Every row gives one point. The points of each table are mixes of a few directions, plus a little noise. How many directions does each table use, and how many do they share? Where both have some left over, give the other angles between the two spaces (their principal angles), to ten degrees, smallest first.
(in the rows, 128 means zero)

First (6 x 3):
[[132 139  96]
 [119 111 172]
 [139 157  46]
 [114  95 217]
 [120 112 176]
 [140 151  60]]
Second (7 x 3):
[[137 150  65]
 [128 127 127]
 [128 129 123]
 [120 110 176]
 [110  92 230]
 [145 164  24]
 [124 120 152]]
Directions: first 1, second 1, shared 1

First, 10 rows:
[[109 147 133 141 111 158 135 112]
 [104  76 127 181 140 142 108 142]
 [153 183 129  61 125 120 155 116]
 [130  94 124 163 120 100 102 136]
 [160  88 118 111 160  75 115 161]
 [141 175 131  94 107 121 143 110]
 [140 187 129 133  50  92 119  88]
 [144 196 131  74 105 126 153 104]
 [101  62 128 168 176 161 118 157]
 [ 96  72 130 154 187 184 133 156]]
Second:
[[106 128  83 146 140 141  68 113]
 [144 125  57 132 106 123 144 132]
 [127 142 249 120 143 144 125 160]
 [136 123 174 113 148 112 176  96]
 [120 117  51 127  97 108 126 127]
 [113 128 214 109 130 116 138 139]
 [150 135  70 148 131 151 120 128]]
Directions: first 3, second 4, shared 0; angles 60, 60, 90

First (8 x 11):
[[115 101 190 103 153 130 188  98 141 146 108]
 [170  95 165 192  86 163 171 135 134 174 137]
 [147 156 160  88 225 136 161 106 106 120  70]
 [170 136  21 135 150 124  64 125 115 113 117]
 [104 152 178 169 110 168 102 139 113 155 109]
 [ 55 123 157 102  36  70 155 170 159  88 224]
 [122 120  48  75 192 106  79  80 129 107  91]
 [143 141 104 167  73 129 108 170 124 123 169]]
Second:
[[101 106 146 162 114 115 114 119 165 141 173]
 [122 146 148 139  95 134 133 158 118 124 140]
 [ 99 126 120 159 108 105  91 138 159 122 186]
 [115 137  52 133 131  83  62 139 150  94 185]
 [176 176  39  85  90 109 125 194  77  70 135]
 [201  43 108  72 213 144 214  34 135 165  40]
 [128  72 124 139 156 115 136  77 173 151 143]
 [165 156 178 116  61 168 207 186  71 130  95]
 [ 82 134 183 152 153 144 102 105 141 151 115]
 [ 90 183 178 122 161 163  95 131  92 132  67]]
Directions: first 5, second 4, shared 3; angles 50

First (8 x 18):
[[122 125 129 115 114 130 120 133 134 138 136 108  91 121 135 126 126 129]
 [132 126 128 110  91 150 119 136 132 154 153  93  97 140 138 115 100 149]
 [120 108 148 118 112 141 114 139 125 119 135 110  65  95 123 114 141 120]
 [114  89 112 114 126  90 119 117 153 155 104 136  90 134 163 153 157  96]
 [159 168 111 142 157 124 159 145 124 114 124 134 194 131 138 150 122 122]
 [ 56 103 126 107 117  92  88  85 146 148 118 129  50 134 112 113 145 143]
 [175 135 142 172 150 161 150 128  95  99 124 172 249 149 101 124 117 128]
 [148 173 125 148 157 138 151 140 112 100 132 138 187 122 110 131 118 136]]
Second (11 x 18):
[[ 79 121 135 130 185  62 120  89 175 108 131  86 107  86 135 130 143  80]
 [127 118 124 157 154 165 140 120 100 113 114 178 164 138 144 141 108 182]
 [ 91 117 130 148 187 103 129  93 145 103 121 128 135 104 143 138 126 126]
 [118 132 132 111 124  93 120 125 154 132 136  90 103 113 120 121 143  87]
 [166 138 125 114  73 163 129 162 104 150 132 139 129 156 116 121 125 142]
 [147 131 126 128 107 153 131 143 110 135 127 144 136 144 125 127 122 147]
 [174 134 122 125  74 189 135 165  85 147 126 166 147 167 122 125 114 172]
 [141 135 129 112  99 125 124 142 131 141 135 112 114 133 117 120 135 111]
 [ 83 128 136 112 165  44 114  97 189 118 139  58  86  83 124 122 155  50]
 [122 119 125 153 156 152 137 117 109 113 117 166 156 132 143 139 112 168]
 [160 135 125 118  83 160 130 156 106 145 131 141 131 152 119 123 124 143]]
Directions: first 5, second 2, shared 0; angles 40, 50

First (10 x 32):
[[149 137 126 101 124 142  97 131 150 132 123 125 143 125 124 131 139 128
  132 118 124 131 135 102 118 133 121 136 117 116 162 135]
 [ 62  73 139 195 171  73 207 113  68 107 141 110  94 114 155  92 123 125
  103 184 136  84  82 182 171 129 145 101 143 139   7  75]
 [152 145 124 107 102 144 113 134 154 134 125 140 139 146 116 140 125 132
  137  97 123 154 155 112 110 129 124 148 130 130 178 154]
 [103  47 140 142 148  71 195 115 141  96 137 101 132 146 161  65 150 136
  102 142 111 112 123 119 151 162 135 162 139 122  86  91]
 [141 156 123 121 111 148 111 134 132 138 125 142 129 134 114 150 118 127
  139 111 131 145 141 129 115 118 126 126 129 134 155 149]
 [131 160 122 137 106 145 128 134 119 139 128 150 118 140 111 156 106 127
  140 110 135 150 143 148 118 110 131 121 137 145 144 154]
 [129 100 136 111 165 117 103 121 136 122 124  98 143  97 147 101 160 126
  115 160 123  90  98  98 141 145 120 124 106  99 109  91]
 [128 188 122 133 148 166  65 133  86 154 120 134 115  79 112 174 115 115
  142 157 150 103  92 147 129  96 123  68 107 123 110 125]
 [142 126 126 115 107 130 134 131 152 126 128 135 137 151 124 126 128 133
  131 102 120 151 153 115 116 135 128 153 134 131 162 146]
 [144 149 123 119  99 143 127 134 142 133 128 146 131 151 114 145 116 131
  138  98 126 159 156 127 112 122 128 142 137 140 167 158]]
Second:
[[130 139 129 120 152 138  88 128 118 135 123 117 131  95 130 134 140 123
  129 153 134 101 102 119 135 125 121 103 109 112 115 111]
 [112 122 125 161  93 114 198 130 121 120 139 155 109 179 121 132  97 136
  129  96 128 169 163 165 124 119 144 148 165 164 129 158]
 [ 87 154 122 196 101 123 201 131  69 132 142 167  82 159 110 160  70 127
  136 119 145 157 140 213 133  92 151 104 167 179  83 154]
 [111 127 125 160  99 116 187 130 116 124 137 152 109 167 120 134  98 134
  132 103 128 161 154 165 125 117 141 140 157 161 122 152]
 [133 128 128 123 132 129 120 128 132 128 125 125 133 124 129 126 133 127
  127 129 126 124 128 122 128 131 126 129 124 123 133 125]
 [136 135 128 109 154 140  81 127 128 135 121 110 138  93 132 128 147 122
  126 153 131  97 101 106 131 131 118 110 105 105 124 108]
 [158 117 133  72 161 138  52 125 164 129 115  93 163  87 141 108 175 125
  123 149 119  92 104  62 127 151 108 130  87  82 153  98]
 [155 104 132  87 130 123 107 127 176 120 124 110 156 132 140 102 159 133
  122 116 111 127 139  77 121 154 118 162 116 105 168 124]
 [106 126 125 168  88 111 208 131 115 120 140 159 105 181 118 136  90 134
  132  95 130 173 165 175 123 117 146 147 168 169 124 160]
 [138 136 129 107 160 143  71 126 126 136 120 108 138  85 133 129 151 121
  127 158 132  93  96 104 133 129 117 105  98 102 122 104]
 [143 122 132 102 143 133  93 126 146 128 121 111 144 110 134 118 150 126
  124 138 123 112 118  99 128 140 118 130 109 107 141 116]]
Directions: first 3, second 2, shared 2
